Rows are points. Each copy is the shape, with its points in the same order, turned, moved and blurred by noise. Some copies are also mirrored. Which?

Shape, 8 rows:
0:  0.29  0.28
1:  0.00 -0.29
2: -0.16  0.50
3:  0.36  0.29
4:  0.23 -0.13
5: -0.75  0.38
6: -0.08 -0.30
7: -0.14  0.28
Copy 1 (8 x 2):
0:  0.20  0.34
1:  0.03 -0.28
2: -0.29  0.42
3:  0.25  0.37
4:  0.20 -0.07
5: -0.85  0.16
6: -0.04 -0.30
7: -0.22  0.22
Copy 1 is: only turned
Copy 2:
0: -0.17 -0.15
1:  0.33  0.20
2: -0.48  0.26
3: -0.19 -0.20
4:  0.20  0.00
5: -0.46  0.79
6:  0.38  0.33
7: -0.19  0.24
Copy 2 is: mirrored
Copy 3, 8 rows:
0:  0.14  0.32
1:  0.05 -0.32
2: -0.36  0.36
3:  0.21  0.33
4:  0.23 -0.10
5: -0.90  0.07
6: -0.01 -0.35
7: -0.27  0.16
Copy 3 is: only turned
Copy 4, 8 rows:
0: -0.07  0.20
1:  0.06 -0.41
2:  0.37  0.30
3: -0.15  0.27
4: -0.14 -0.18
5:  0.91  0.13
6:  0.15 -0.43
7:  0.30  0.16
Copy 4 is: mirrored

Shape, 7 rows:
0:  0.02  0.30  0.09
1: -0.30  0.25  0.34
2:  0.03  0.23 -0.05
3:  0.21  0.32  0.16
4:  0.38 -0.09 -0.54
5:  0.66 -0.57  0.01
6: -0.20  0.38 -0.01
Copy 1 (7 x 3):
0:  0.06  0.30  0.15
1: -0.23  0.27  0.45
2:  0.05  0.23  0.00
3:  0.21  0.35  0.16
4:  0.22 -0.19 -0.50
5:  0.71 -0.59  0.07
6: -0.22  0.35  0.06
Copy 1 is: only turned
Copy 2, 7 rows:
0:  0.14 -0.07 -0.25
1: -0.13 -0.43 -0.14
2:  0.13  0.07 -0.19
3:  0.36 -0.07 -0.18
4:  0.34  0.72 -0.16
5:  0.50  0.54  0.58
6: -0.08 -0.11 -0.39
Copy 2 is: mirrored
Copy 3:
0:  0.01  0.18  0.40
1: -0.21 -0.04  0.61
2:  0.10  0.15  0.32
3:  0.30  0.24  0.54
4:  0.61  0.06 -0.20
5:  0.98 -0.41  0.31
6: -0.16  0.21  0.33
Copy 3 is: only turned
Copy 4 (7 x 3):
0:  0.06  0.36 -0.05
1: -0.18  0.32  0.31
2:  0.00  0.30 -0.16
3:  0.25  0.39 -0.02
4:  0.08 -0.04 -0.71
5:  0.48 -0.53 -0.26
6: -0.23  0.51 -0.11
Copy 4 is: only turned

Shape (10 x 6):
0: -0.26  0.30 -0.29  0.49  0.04  0.03
1: -0.20 -0.42 -0.09  0.51  0.13  0.05
2: -0.03 -0.09 -0.40  0.11 -0.35 -0.18
3:  0.39 -0.01  0.00 -0.41  0.14 -0.29
4:  0.19 -0.10  0.13 -0.30 -0.66 -0.45
5:  0.15 -0.37  0.05  0.66 -0.68  0.40
6: -0.19 -0.35  0.09  0.19 -0.57  0.56
7: -0.04  0.42 -0.28 -0.15 -0.09 -0.35
8:  0.00  0.27 -0.34 -0.16  0.15  0.03
9: -0.03 -0.02  0.55 -0.34  0.31  0.45
Copy 1, 10 rows:
0: -0.67 -0.17 -0.32  0.41  0.24  0.01
1: -0.36 -0.50 -0.10  0.57 -0.28 -0.03
2: -0.29 -0.53 -0.26 -0.08  0.20 -0.04
3:  0.33  0.10 -0.20 -0.16  0.00 -0.21
4:  0.11 -0.39  0.32 -0.45  0.33 -0.23
5: -0.20 -0.85  0.32  0.47  0.26  0.55
6: -0.39 -0.57  0.37  0.11 -0.10  0.61
7: -0.30  0.07 -0.33 -0.21  0.37 -0.26
8: -0.28  0.14 -0.46 -0.04  0.05  0.06
9: -0.05  0.48  0.31  0.17 -0.41  0.31
Copy 1 is: mirrored
Copy 2:
0: -0.36  0.44 -0.29  0.23  0.15  0.02
1: -0.14 -0.32 -0.10  0.33  0.28  0.14
2:  0.00 -0.03 -0.58  0.09 -0.31 -0.06
3:  0.47  0.02 -0.08 -0.47 -0.09 -0.22
4:  0.28 -0.21 -0.15 -0.05 -0.67 -0.64
5:  0.18 -0.20 -0.11  0.91 -0.44  0.34
6: -0.15 -0.26  0.05  0.41 -0.61  0.40
7: -0.06  0.38 -0.29 -0.19 -0.19 -0.39
8: -0.02  0.35 -0.33 -0.30 -0.07  0.05
9:  0.05 -0.01  0.71 -0.32 -0.22  0.27
Copy 2 is: only turned
Copy 3 (10 x 6):
0: -0.31  0.19 -0.20  0.47 -0.10 -0.02
1: -0.06 -0.52 -0.21  0.51 -0.04  0.15
2: -0.02 -0.13 -0.55  0.13 -0.35 -0.22
3:  0.30 -0.12 -0.29 -0.52  0.22 -0.20
4:  0.25 -0.22 -0.28 -0.48 -0.61 -0.47
5:  0.46 -0.22 -0.24  0.51 -0.86  0.30
6:  0.02 -0.24 -0.33  0.12 -0.81  0.52
7: -0.20  0.25 -0.39 -0.18 -0.05 -0.42
8: -0.15  0.16 -0.42 -0.09  0.15  0.01
9: -0.01 -0.14  0.19 -0.50  0.10  0.66
Copy 3 is: only turned
Copy 4, 10 rows:
0: -0.17  0.38 -0.34  0.31  0.19 -0.14
1: -0.13 -0.25 -0.03  0.50  0.13  0.03
2:  0.04  0.11 -0.31  0.12 -0.44 -0.08
3:  0.32  0.07  0.30 -0.46 -0.18 -0.21
4:  0.11  0.26  0.31 -0.07 -0.90 -0.19
5:  0.17  0.23  0.04  0.85 -0.39  0.55
6: -0.25  0.14  0.07  0.43 -0.41  0.70
7: -0.03  0.46 -0.19 -0.27 -0.23 -0.39
8: -0.02  0.27 -0.23 -0.31  0.06 -0.07
9: -0.26  0.18  0.67 -0.32  0.25  0.39
Copy 4 is: only turned

Shape:
0: -0.11  0.56 -0.87 -0.01  0.02 -0.26  0.74  1.15 -0.23
1: -0.46  0.07  0.58  0.15 -0.10  0.26 -0.27  0.61  0.02
2: -0.18  0.05 -0.15 -0.32 -0.24  0.15 -0.32  0.00 -0.25
3:  0.14 -0.36 -0.09 -0.40 -0.50 -0.13 -0.12  0.29  0.11
4: -0.29 -0.13  0.23  0.06  0.07  0.15 -0.63  0.23  0.12
5:  0.17  0.00  0.28 -0.32  0.20  0.13 -0.41 -0.21 -0.27
6:  0.29  0.22  0.03 -0.28 -0.34  0.44  0.23  0.04 -0.15
7: -0.32  0.09 -0.28  0.37  0.13  0.23  0.35 -0.21 -0.26
8: -0.83 -0.04  0.05 -0.11  0.30 -0.15  0.48 -0.08 -0.24
9:  0.20 -0.65  0.04  0.28  0.02  0.12 -0.16  0.28  0.32
10:  0.19  0.00 -0.16 -0.09 -0.02  0.46 -0.18  0.48  0.58
11:  0.41  0.00 -0.07  0.26 -0.02 -0.25 -0.47 -0.16  0.59
Copy 1, 12 rows:
0: -0.37  0.36 -0.83 -0.05 -0.35 -0.42  0.26  1.44 -0.28
1: -0.46 -0.01  0.67  0.16 -0.05  0.29 -0.17  0.45 -0.17
2: -0.04  0.00  0.13 -0.15 -0.47 -0.12 -0.25 -0.04 -0.41
3:  0.10 -0.28  0.27 -0.20 -0.77 -0.23 -0.04  0.21  0.11
4: -0.16 -0.17  0.39  0.11  0.00  0.11 -0.58  0.01 -0.08
5:  0.32 -0.11  0.30 -0.08 -0.08 -0.06 -0.17 -0.25 -0.55
6:  0.08  0.33  0.07 -0.07 -0.52  0.14  0.38  0.04 -0.23
7: -0.46  0.07 -0.33  0.43 -0.07 -0.19  0.26 -0.10 -0.35
8: -0.81 -0.28 -0.17 -0.17  0.28 -0.41  0.27  0.05 -0.46
9:  0.07 -0.60  0.07  0.54 -0.23  0.14 -0.09  0.17  0.27
10:  0.15  0.00 -0.06  0.01 -0.22  0.40 -0.12  0.33  0.36
11:  0.45  0.00  0.11  0.43 -0.05 -0.37 -0.31 -0.14  0.48
Copy 1 is: only turned
Copy 2 (12 x 9):
0: -0.12  0.26 -0.95 -0.06 -0.05 -0.39  0.73  1.08 -0.45
1: -0.32 -0.13  0.49  0.54 -0.13 -0.02 -0.18  0.52  0.03
2: -0.13 -0.10  0.04 -0.24 -0.11  0.18 -0.23  0.00 -0.31
3:  0.25 -0.59 -0.07 -0.30 -0.36 -0.11 -0.14  0.21  0.01
4: -0.25 -0.28  0.18  0.29  0.12  0.09 -0.54  0.16  0.11
5:  0.23 -0.05  0.38 -0.14  0.36  0.07 -0.37 -0.15 -0.19
6:  0.45  0.20  0.14 -0.18 -0.27  0.28  0.14  0.18 -0.18
7: -0.13  0.10 -0.28  0.28  0.22  0.45  0.47 -0.16 -0.12
8: -0.61 -0.23  0.14 -0.05  0.41  0.13  0.72  0.00 -0.07
9:  0.37 -0.65 -0.17  0.41  0.10  0.20 -0.21  0.22  0.35
10:  0.26 -0.02 -0.21  0.02 -0.10  0.28 -0.38  0.64  0.44
11:  0.35 -0.09 -0.36  0.17  0.06 -0.21 -0.50 -0.26  0.60
Copy 2 is: only turned
Copy 3 (12 x 9):
0: -0.05  0.23 -0.82 -0.07 -0.19 -0.44  1.01  0.98 -0.54
1:  0.04 -0.25  0.67  0.37 -0.36  0.06  0.09  0.44  0.04
2:  0.06  0.04 -0.01 -0.36 -0.41 -0.05 -0.09 -0.15 -0.01
3:  0.09  0.32 -0.25 -0.17 -0.20 -0.23 -0.51  0.30  0.10
4:  0.07 -0.54  0.25  0.00 -0.25  0.14 -0.13  0.15  0.29
5:  0.46 -0.03  0.32 -0.27  0.06 -0.03 -0.12 -0.29  0.01
6:  0.36  0.64 -0.16 -0.06 -0.23  0.27  0.16 -0.05 -0.11
7: -0.18 -0.16 -0.39  0.23 -0.14  0.09  0.47 -0.38 -0.34
8: -0.63  0.03  0.10  0.11  0.08 -0.37  0.45 -0.30 -0.30
9:  0.18 -0.36 -0.32  0.35  0.20  0.29 -0.42  0.29  0.06
10:  0.15  0.08 -0.30 -0.05 -0.04  0.45  0.11  0.51  0.46
11:  0.52 -0.21 -0.38  0.20  0.12 -0.11 -0.14 -0.05  0.80
Copy 3 is: mirrored
Copy 4, 12 rows:
0:  0.40  0.46 -0.58 -0.71 -0.14 -0.03  0.85  1.02 -0.34
1: -0.27  0.13  0.66  0.14  0.02  0.33 -0.10  0.70 -0.08
2: -0.20  0.21  0.07 -0.39 -0.21  0.20 -0.34 -0.03 -0.16
3: -0.03 -0.38  0.20 -0.62 -0.50  0.05 -0.17  0.14  0.12
4: -0.34  0.01  0.23  0.02  0.13  0.22 -0.48  0.32  0.19
5:  0.07  0.02  0.29 -0.25  0.29  0.24 -0.46 -0.31 -0.03
6:  0.25  0.19  0.23 -0.44 -0.35  0.61  0.10 -0.16 -0.07
7: -0.17  0.23 -0.37  0.24 -0.02  0.31  0.35 -0.15 -0.15
8: -0.49  0.20  0.07  0.09  0.25 -0.28  0.59 -0.11 -0.24
9: -0.05 -0.68 -0.07 -0.01 -0.01  0.33 -0.09  0.34  0.39
10: -0.04  0.00  0.09 -0.45 -0.04  0.65 -0.07  0.50  0.63
11:  0.31 -0.11 -0.16  0.02 -0.16  0.03 -0.39  0.03  0.86
Copy 4 is: only turned
